Every row gives one point. Any point is a mix of the corners, with weights that add up to 1. It lies inside the corners' shape when no weight is negative. Say inside or outside, and name the corners with a negative weight.

Corners:
(1): [ 4.20 -0.35  1.74]
(2): [ 0.09 -2.00 -0.55]
(3): [ 0.65  0.91 -2.31]
(4): [-3.38 -0.93  0.48]
Points:
[ 1.85 -1.11  0.46] => inside
[ 3.34 -0.41  1.42] => inside
[ 1.58 -1.53  1.08] => outside (3)
[ 0.61 -1.70  0.36] => outside (3)
[ 3.32 -0.41  1.41] => inside
[-1.27 -0.54  0.14] => inside

Corners:
(1): [ 4.47 -1.00  0.50 -4.89  1.63 -3.14]
(2): [ 1.06 -0.59  2.64 -2.21  3.19 -0.31]
(3): [ 1.26  0.55  0.24  0.37 -1.64  1.83]
(4): [ 2.38  0.50 -1.84  4.18  0.00  1.68]
(5): [-4.76  2.30 -0.95  0.32  0.33 -2.10]
(6): [-2.05 -0.67 -1.09  1.90 -1.21  0.67]
(7): [-1.12  0.98 -0.53  1.82 -1.32 -2.58]
Points:
[-0.87  0.61 -0.21 -0.75  0.53 -1.62] => inside
[ 1.32 -0.06  0.59  0.30  1.50  0.22] => inside
[-3.21  0.47 -0.40 -0.40 -0.10 -2.80] => outside (3, 4)
[ 1.06  0.79 -0.28  0.78  0.27 -0.26] => outside (6)
[-0.15  0.32  0.40 -0.21  0.53 -1.39] => inside
[ 2.40 -0.65  0.08 -2.58  0.81 -1.91] => inside
[ 0.70  0.57 -0.68  4.51 -1.63  2.21] => outside (1, 5)
[ 0.11  1.00 -0.52  1.18 -0.36 -0.76] => outside (6)

Corners:
(1): [ 0.96  0.38  1.32  2.22 -4.75 -1.69  2.40  2.56 -2.86]
(2): [ 5.02  0.11 -1.44  2.10  1.24 -0.63  2.10  0.00  1.25]
(3): [ 2.84  3.09 -0.39  2.47  1.80  3.14  2.78  1.44  0.78]
(4): [-0.26 -0.21 -5.04 -2.57 -0.31  0.21 -0.22  0.61  1.68]
(5): [ 2.34  1.25 -1.15 -5.06  2.87 -1.93  0.76 -0.36  0.80]
(6): [-0.28 -0.31  1.72  1.33 -0.75 -0.81  0.73  3.41  1.69]
(7): [-0.73  0.11  0.31  1.76  2.55 -2.18  1.28  4.00 -0.82]
(8): [ 1.44 -0.05  1.89  2.31  1.95  0.26 -1.14 -0.31 -3.84]
(9): [-0.54 -0.13  0.27  0.79  2.80  0.03  2.02 -0.24 -0.73]
(10): [-0.57  2.11 -0.54 -0.92  2.99 -2.75 -0.20 -0.51  0.64]
Points:
[ 3.67  0.81  1.63  2.01  0.30  0.07  2.40  0.96 -4.12] => outside (4, 6, 10)
[ 0.88  0.15  0.05 -0.21  1.21 -1.23  0.41  0.84 -0.97] => outside (3)
[ 0.60  0.31  0.52 -0.10  0.56 -0.98  0.86  1.98  0.87] => inside
[ 0.53  2.78 -2.11 -0.88  1.35 -0.16  0.41  1.02 -0.82] => outside (2, 6, 9)
[ 1.00  0.74 -0.07 -0.91  1.76 -1.24  0.53  0.78 -0.04] => inside
[ 0.61  0.65 -0.27 -1.09  0.87 -0.37  1.12  1.77  0.03] => outside (2, 10)
[ 0.38  0.40 -0.71  0.16  1.78 -1.39  0.98  2.04 -0.05] => inside
[ 2.03  1.89  1.21  2.35  2.91  0.39  2.12 -0.04 -2.10] => outside (4, 6)
[ 1.69  1.37 -2.09 -1.59  0.79 -0.94  1.62 -0.63  0.76] => outside (6, 7, 8)

Corners:
(1): [-0.27  5.04  0.87 -1.12 -2.22 -0.62  1.38  2.62  0.03 -0.21  0.35]
(2): [-2.25  1.72 -1.38 -0.77 -1.57  2.36  1.35 -2.43 -1.95 -1.85 -1.99]
(3): [ 0.80 -0.34 -0.63 -0.64 -0.59  2.05 -2.91  0.44 -1.26  2.83  1.34]
(4): [-0.93 -1.35  0.89 -0.24 -0.72 -1.87  0.55 -0.58  2.11 -2.47  1.30]
(5): [ 0.69 -1.21 -1.29 -0.97  3.21 -0.29 -1.04  1.58  1.01 -1.64 -0.65]
(6): [ 0.97 -0.34  0.73 -3.31 -1.16 -1.28  1.09  0.62 -0.01 -1.67 -1.47]
(7): [ 0.50  4.79 -1.32  1.16 -1.79  0.79  0.38  2.42 -0.38 -0.16 -5.14]
(8): [ 0.17  0.56 -2.63 -0.97 -2.01 -2.11 -0.02 -0.80  0.01 -0.85  1.61]
(9): [ 0.02  0.65  1.68  9.49  6.18 -1.17  0.89  1.55 -1.15  1.55  0.13]
(10): [ 0.30  0.85  0.41 -3.98 -0.87 -2.86 -4.57 -0.53 -0.98 -0.63 -0.30]
(11): [-2.72 -0.76 -1.52 -0.43  1.14 -1.74 -0.08 -1.27 -0.37  0.81  0.91]
(12): [ 1.26 -0.59 -0.75 -2.35 -0.50  2.83 -1.34 -3.66  3.04  1.89 -0.25]
Points:
[-0.19  0.08 -0.17 -0.75 -0.02 -0.85 -0.96 -0.41 -0.06 -0.05  0.93] => outside (7)
[ 1.02  1.36 -0.01  0.07 -0.66  0.56 -0.38 -0.68 -0.01  0.69 -0.75] => outside (4, 5, 11)
[-0.10 -1.80 -0.21  0.24  1.44 -2.03 -1.21 -0.93  0.41 -0.21  1.71] => outside (1, 2, 7)
[ 0.24  0.45 -0.68 -1.36 -0.65  0.14 -0.44 -0.94  0.75  0.29  0.02] => inside
[-0.17 -0.16  0.25 -0.59 -0.30 -0.84 -0.01 -0.20  0.73 -0.86  0.16] => inside
[-0.10  0.66 -0.63 -0.82  0.03 -1.06 -0.09  0.12  0.58 -1.13 -0.37] => outside (3)
[ 0.14 -0.76 -0.98 -1.80 -0.83  0.14 -1.74 -0.76  0.14 -0.03  0.25] => outside (1, 9)
[ 0.06  0.57 -1.34  0.04 -0.51 -1.27 -0.02 -0.28 -0.09 -0.48  0.60] => inside
[-0.44  0.86 -0.64 -2.34 -1.44 -0.98 -1.10  0.13 -0.48 -0.69 -0.32] => outside (9, 12)

Corners:
(1): [-1.25 -2.14  0.52  0.72  1.97 -0.91 -0.97  0.91  1.98  1.73 -0.12  1.59
 -0.03 -0.98]
(2): [ 0.40 -0.89 -0.67 -3.63  0.70  1.13  0.53 -0.03 -1.69 -3.18 -2.07 -2.83
  0.67  0.80]
(3): [-3.00  0.31 -1.15 -0.02 -1.08 -0.41 -0.35  3.30  3.02  0.49 -0.83 -0.53
 -2.72 -2.60]
(4): [-0.30  1.84 -1.17  0.91 -1.91 -1.25  0.79  1.84  3.25  4.67 -3.82  5.32
  1.01  1.43]
(5): [-0.70 -3.71 -0.32  1.09  1.48 -3.59 -1.03  0.36 -0.69 -1.04 -1.84  1.46
  1.54 -1.54]
(6): [ 0.63 -3.77 -0.98  1.51 -0.19 -0.05 -1.15 -1.60 -2.91 -1.97 -0.81 -1.81
  0.08  0.50]
(7): [-0.77 -0.07  5.05  0.85 -1.92 -1.84 -0.05  2.58  2.71 -0.77  1.95 -0.79
 -3.02 -3.13]
(8): [ 4.14  0.07 -0.07 -0.73 -1.33 -0.36  1.50  1.45 -1.77 -2.49  0.88  0.40
  3.19 -0.22]
(9): [ 1.70 -2.56 -0.77 -0.66  0.53 -1.73  2.15  1.08  1.42  2.37  1.61 -1.41
  0.55  0.82]
(10): [ 1.46 -0.89 -2.51  3.65  0.47 -0.89  0.70 -2.29 -2.18 -2.12 -0.14  2.22
  0.43  0.37]
(11): [-0.14  1.24 -0.12  3.30  2.19 -2.76 -0.51  4.00  3.57  2.32 -3.41  1.04
 -0.85 -1.34]
(12): [-0.06 -2.24  0.22 -2.34 -1.60  1.02 -2.57 -2.65 -0.02 -0.72  4.01 -4.94
 -1.77 -1.21]
(13): [-2.15 -2.67 -3.01  3.22  1.88 -2.88  0.29 -0.38 -1.72 -0.31 -2.38  0.16
  2.66  0.06]
(14): [-0.04  0.49 -0.39 -3.93 -2.81  0.83  2.06 -0.46 -2.38  1.22 -1.76  2.62
  2.56 -1.15]
(15): [-0.29  2.30 -3.16 -2.48 -2.50  3.01 -0.71 -1.59 -1.66  3.52  1.31 -2.71
 -4.27  3.70]
Points:
[ 0.50 -2.10 -0.34  1.08  0.85 -1.72  0.03  0.88 -0.49 -1.30 -0.29 -0.75
  0.34 -0.46] => outside (4, 12, 14)
[ 0.47 -0.39 -0.53 -1.02 -0.94 -0.38  0.91  0.41 -0.83  0.34 -0.89  0.88
  1.31 -0.55] => inside
[ 0.24 -1.11 -1.25  0.16  0.17 -0.73 -0.22 -0.32 -0.25  0.64 -0.77  0.11
  0.68  0.23] => outside (3, 7)
[-0.05 -0.82 -0.85  1.42 -0.22 -1.35 -0.10  0.33 -1.03 -0.89 -0.73 -0.02
  0.52 -1.12] => outside (1, 2, 4, 9)
[-0.51 -0.12 -1.09 -0.04 -1.45 -0.03 -0.65 -0.12 -0.26  0.67 -0.14 -0.47
 -0.97 -0.21] => outside (1, 2, 9)
[ 0.04 -1.16 -1.08 -0.30 -0.26 -0.39 -0.19 -0.21 -0.48  0.31 -0.39 -0.51
  0.24 -0.18] => outside (7)
[ 0.33 -1.88  0.50 -0.80  0.01 -1.00 -0.20  0.24 -0.60 -0.45  0.21 -1.23
  0.49 -0.77] => outside (3, 4, 10)

Corners:
(1): [-1.18 -0.10 -2.72 -0.17  0.51  4.48  2.21 -0.27  0.37 -1.31 -1.91 -2.82
  1.52  0.91  0.02  0.33 -1.63  1.23 -1.29 -0.39]
(2): [-0.18 -4.37  3.51 -3.60  3.04 -2.62 -3.62  3.62 -2.35 -1.13 -1.63  3.26
  0.53 -2.24 -0.80  1.75 -2.38  0.27  0.21  0.80]
(3): [-0.85 -2.61  1.96 -1.21 -1.83 -0.04 -3.76  1.80  0.64  2.12  1.56  0.60
 -1.39 -1.59  2.75 -1.92  0.60  1.42 -0.77  1.19]
(4): [-0.34 -0.36 -2.96  1.52 -2.53  4.43  1.99 -1.18  0.00  0.63  1.31 -1.35
  0.95  1.57  0.18  2.77 -0.76 -1.42 -0.73 -4.49]
(5): [ 0.01  1.39 -0.50 -3.22 -0.58 -2.79 -0.82  0.42 -2.80  0.09  1.12 -3.03
 -0.99 -0.12  0.04  2.62  0.65  0.21 -0.80  0.90]
(6): [ 1.19 -3.13  0.98 -2.73 -1.03 -3.39 -3.21 -1.39 -1.43  1.42 -1.40 -0.70
  0.42 -0.12 -2.66 -2.41 -4.39  2.02 -0.31  1.43]
(7): [-1.34  1.25  0.13  2.41 -0.71  3.52  0.67  0.51 -1.99  0.92 -2.98 -1.53
  3.76  1.33 -2.73  0.01  1.59 -1.07  0.03 -1.40]
(8): [ 1.40  1.21  0.58  3.50 -3.49  0.83  2.38  3.28  0.36 -0.32 -0.55 -3.83
  2.95  0.31 -0.40 -0.22  0.01 -0.30  1.00 -1.38]
(9): [ 2.42 -1.56  0.75 -2.15  2.66 -5.67 -4.11 -2.21 -3.76 -1.66  0.75  0.39
 -0.56 -2.04  1.18 -1.84 -4.11  3.40 -4.50  0.83]
(10): [-0.71 -2.40 -0.47  2.22  0.08  2.38 -1.63  0.93 -0.50 -1.89  0.72  0.68
  2.44  2.54 -1.41  0.36  2.27  0.21 -1.07  1.31]
(11): [-0.39 -3.35  0.90 -0.87  0.65 -1.10  0.31  3.22 -1.12 -0.15 -0.49 -0.51
 -2.02 -1.00 -0.63 -1.07  0.55  2.16 -1.44 -2.87]
(12): [-1.04  0.20  1.15 -2.67 -1.87 -2.54  2.21  0.15 -0.21 -0.01  0.57  1.88
 -0.95 -1.15  0.82 -2.31 -1.13  1.96 -0.70  0.28]
(13): [ 0.75 -0.35  0.01 -2.41 -1.49 -2.09 -1.77 -1.19  2.21  0.52  2.33 -0.28
 -0.71  1.33  1.82 -0.81  1.94  1.74 -0.67 -2.43]
(14): [-0.04  0.59  0.86 -3.90 -2.08  0.08 -3.28  1.42 -0.87 -1.87  2.67 -0.37
 -2.25 -3.02 -0.87  0.87 -0.73  2.62 -2.02 -1.20]
(15): [-0.42  1.98 -2.89 -0.62 -0.30  1.90 -0.30  3.38 -0.86 -0.08  0.70  1.50
  2.72  1.03 -0.61 -1.30  1.08  0.66  0.34  0.82]
(16): [ 3.15 -0.40 -1.95  1.49 -1.69  5.17  1.24  0.21 -0.21 -1.98  0.86  0.89
  1.21 -1.22 -1.63 -0.37  3.04 -0.56 -0.26  0.51]
(17): [ 1.50  1.73  2.52 -3.11 -0.30 -0.79 -1.78  0.68  1.13  0.67  5.46 -2.09
 -0.64  0.55  0.85  0.57 -1.16  1.88 -1.01 -0.05]
(18): [-2.37 -0.99 -1.21  1.38  2.60  3.11  0.08  2.35  3.06  0.13  0.38 -0.15
  2.36  0.00 -2.51  2.42  2.15 -3.12 -1.38  0.17]
(19): [ 1.63  1.20 -2.39  3.92  0.33  1.64  0.63  1.50 -0.43 -0.42 -0.71 -1.28
 -0.84  0.76  0.28  1.88 -0.83  1.89  1.23 -1.16]
(20): [-0.44  1.52  0.39 -4.13 -0.98  2.21 -1.94  2.18  0.86 -0.86 -0.70  2.69
 -3.74  0.21  0.47 -0.73  1.32 -1.01 -4.01 -1.07]
(21): [-1.16  1.39 -0.34  1.12  0.65  3.59  0.71 -0.47 -0.02 -1.97  1.86 -2.52
  1.14 -1.43 -1.43 -1.98 -2.33 -2.00  2.27 -1.09]
Points:
[-0.77 -0.98 -0.41 -0.73  0.46  0.16 -0.91  0.80 -0.88  0.13 -0.45 -0.06
  0.48  0.35 -0.24  0.20 -0.28  0.14 -0.73 -0.04] => outside (8, 14, 16, 17)
[-0.38 -1.51 -1.20 -0.06 -0.06  0.48 -0.31  1.12 -1.84  0.41 -1.33  1.72
  0.80  0.44 -0.91  0.18  0.55 -0.10 -1.17 -0.11] => outside (1, 8, 13, 14, 17, 21)
[ 0.54 -0.44  0.21 -0.81 -0.08 -0.11 -0.78  0.42 -0.33 -0.38  0.34 -0.58
 -0.24 -0.78 -0.18  0.00 -0.80  0.69 -1.15 -0.72] => outside (10, 15)
[ 0.32 -0.28 -0.37 -0.47 -0.05  1.05 -0.73  1.08 -0.30 -0.36  0.41 -0.75
  0.11 -0.39 -0.40  0.28 -0.34  0.50 -0.90 -0.79] => outside (10, 12)
[-0.56 -0.19 -0.30 -0.14 -0.56  3.06 -0.07  2.28 -0.29 -0.66  0.65 -0.76
  0.80 -0.11 -0.78  0.84  1.04 -0.53 -0.64 -0.86] => outside (6, 9, 12, 13, 19)
